Each row is a point. Each copy is the shape, with its points in the same order, turned, moved and blurred by noise. Some copies are also mirrored. Which?

Shape:
[[-17 -72 -82]
 [  2  19 -39]
 [ -6   0  32]
 [ 51  -4  20]
 [  9 -87 -17]
 [  0  46  60]
 [ -6   1  27]
 [  2  -3  42]
 [ -2 -21  23]]
Copy 1, 9 rows:
[[ 36 -71 -52]
 [ 20  28 -31]
 [-10  26  44]
 [ 47  28  40]
 [ 38 -61  11]
 [-23  73  63]
 [-16  17  37]
 [ -9  23  57]
 [  3   1  37]]
Copy 1 is: only turned
Copy 2 (9 x 3):
[[ 61 -27 -81]
 [  9 -30   3]
 [ -9  38   8]
 [ 34  39  30]
 [ 67  33 -54]
 [-41  50  63]
 [-10  33   9]
 [  0  52  15]
 [ 17  42  -5]]
Copy 2 is: mirrored
Copy 3 (9 x 3):
[[-109   30  -77]
 [ -15   13  -39]
 [ -37   -7   30]
 [ -30   52   35]
 [-117   40   -7]
 [   9  -19   56]
 [ -36   -9   26]
 [ -39   -2   42]
 [ -55    3   24]]
Copy 3 is: mirrored
Copy 4, 9 rows:
[[   9 -108  -82]
 [ -17   -6  -64]
 [   5   -8   15]
 [  47   16  -17]
 [  66  -85  -26]
 [ -15   40   21]
 [   6   -8    6]
 [  14   -1   19]
 [  17  -27    8]]
Copy 4 is: only turned

Shape, 9 rows:
[[ -6  -3  12 -42]
 [ -3 -11  -5  29]
 [ 42  -4   1   7]
 [-36 -14 -33  50]
 [ -8 -34 -71   1]
 [-15 -38  32 -70]
 [ -5 -42  53 -49]
 [-59 -57   6 -53]
 [ -9  54 -49  70]]
Copy 1, 9 rows:
[[  4   4 -11 -43]
 [ -2 -10  18  21]
 [ 41  10  20   4]
 [-33 -31   7  52]
 [ 14 -41 -45  36]
 [  4 -26  -8 -86]
 [  8 -25  20 -79]
 [-31 -61 -21 -63]
 [-24  36   4  87]]
Copy 1 is: only turned
Copy 2 (9 x 4):
[[   0  -42   -3  -43]
 [ -21  -13   13   14]
 [  14   -8   36   11]
 [ -69   -2   17   40]
 [ -74  -35   68   -4]
 [   8 -103   14  -44]
 [  26  -85    1  -19]
 [ -35 -109    3  -37]
 [ -70   69    2   20]]
Copy 2 is: mirrored
Copy 3 (9 x 4):
[[ 20 -26  -2 -35]
 [-19  19  -2   6]
 [-10  10  43 -17]
 [-31  46 -40  12]
 [-29  51 -28 -56]
 [  1 -69 -16 -57]
 [-13 -75   2 -32]
 [-16 -51 -66 -49]
 [ 16  94  -2  37]]
Copy 3 is: mirrored
Copy 4 (9 x 4):
[[  16   36   41   25]
 [  -6  -20  -16   20]
 [  34  -12    1   18]
 [ -43   -7  -50   35]
 [  -8    1  -29   91]
 [ -13   26   89   24]
 [ -12   -5   82    9]
 [ -63   36   76   51]
 [   5   12 -106   14]]
Copy 4 is: mirrored

Shape (8 x 4):
[[ -86   16   -2    9]
 [  -2   -6    4  -77]
 [   8 -113    7   64]
 [ -18   17   20  -26]
 [  20  -63  -12  -28]
 [  47  -11   -2  -13]
 [  37  -52  -44   12]
 [ -49   35   -7   16]]
Copy 1:
[[-12  51  56 -22]
 [  9 -53  -1 -42]
 [-75 -37  40 108]
 [ 21  -2   9 -13]
 [-42 -66   4  18]
 [ -9 -36 -39  25]
 [-70 -32 -28  38]
 [ -2  51  15 -11]]
Copy 1 is: only turned
Copy 2:
[[-31  11  93  40]
 [ 17  29  31 -55]
 [-74 -91 -28   5]
 [ 24   2  51   3]
 [-27 -12 -18 -35]
 [ 26  -6 -25  -3]
 [-35  -5 -51   6]
 [  5  13  66  50]]
Copy 2 is: only turned

Shape (12 x 6):
[[-25  31 -49  56  45  70]
 [  4 -44   1  63  18 -16]
 [-46   1 -17  41   3 -10]
 [ 14  36  52 -39   2  -7]
 [ 15 -80   9 -13 -34  46]
 [ 19 -28 -38  12 -30  87]
 [-26  34  70 -37  29   3]
 [-19  56  21 -59  29 -21]
 [ 17  -6 -37  34  12 -24]
 [  8   9 -16  74 -20  21]
 [-23  74  39 -65   5  15]
 [-13  60  31   3  77 -17]]
Copy 1 (12 x 6):
[[  4  -5  13  10  10 109]
 [ 28  -2  -5  62  34   7]
 [-11 -21 -15  58 -18  36]
 [-16  46   3 -11 -55 -48]
 [ 81 -47  19 -16  -2 -20]
 [ 58 -28  -5 -48 -14  54]
 [-28  57  49  11 -62 -27]
 [-79  33  28 -14 -47 -29]
 [ -3 -17 -34  17  37  16]
 [ 41   1 -48  40  -2  54]
 [-57  42  21 -23 -82  -6]
 [-63  67  28  58  -8  16]]
Copy 1 is: only turned
Copy 2, 12 rows:
[[ 19  56 -62   9  16  83]
 [ 42 -53 -30  -3  29  25]
 [  3  -6   6  11  23  43]
 [ 48   2  44 -57 -61  18]
 [ 15 -33 -52  10 -61 -40]
 [ 31  40 -72  28 -42 -12]
 [ 18 -10  40 -65 -72  62]
 [  8  35  53 -85 -37  35]
 [ 41  -1 -14 -22  40   7]
 [ 65   6 -20  36  17  34]
 [ 14  54  60 -60 -75  44]
 [ 33   8  23 -80  -4  96]]
Copy 2 is: only turned
Copy 3:
[[ -77   -2  -96    7   17   30]
 [ -10  -25    4   -6   64   38]
 [  -2  -14  -34   25    8   49]
 [ -27   -2   37    9  -50  -32]
 [   2  -55    0  -95   -2   13]
 [ -31  -56  -73  -70    1   -9]
 [ -50   10   43   14  -67   10]
 [ -17   46   14   26  -68  -14]
 [   6    4  -26    8   46   -2]
 [ -26  -59  -46   17   39    4]
 [ -39   16    4   23 -101  -24]
 [ -67   49   16   52  -15    5]]
Copy 3 is: mirrored
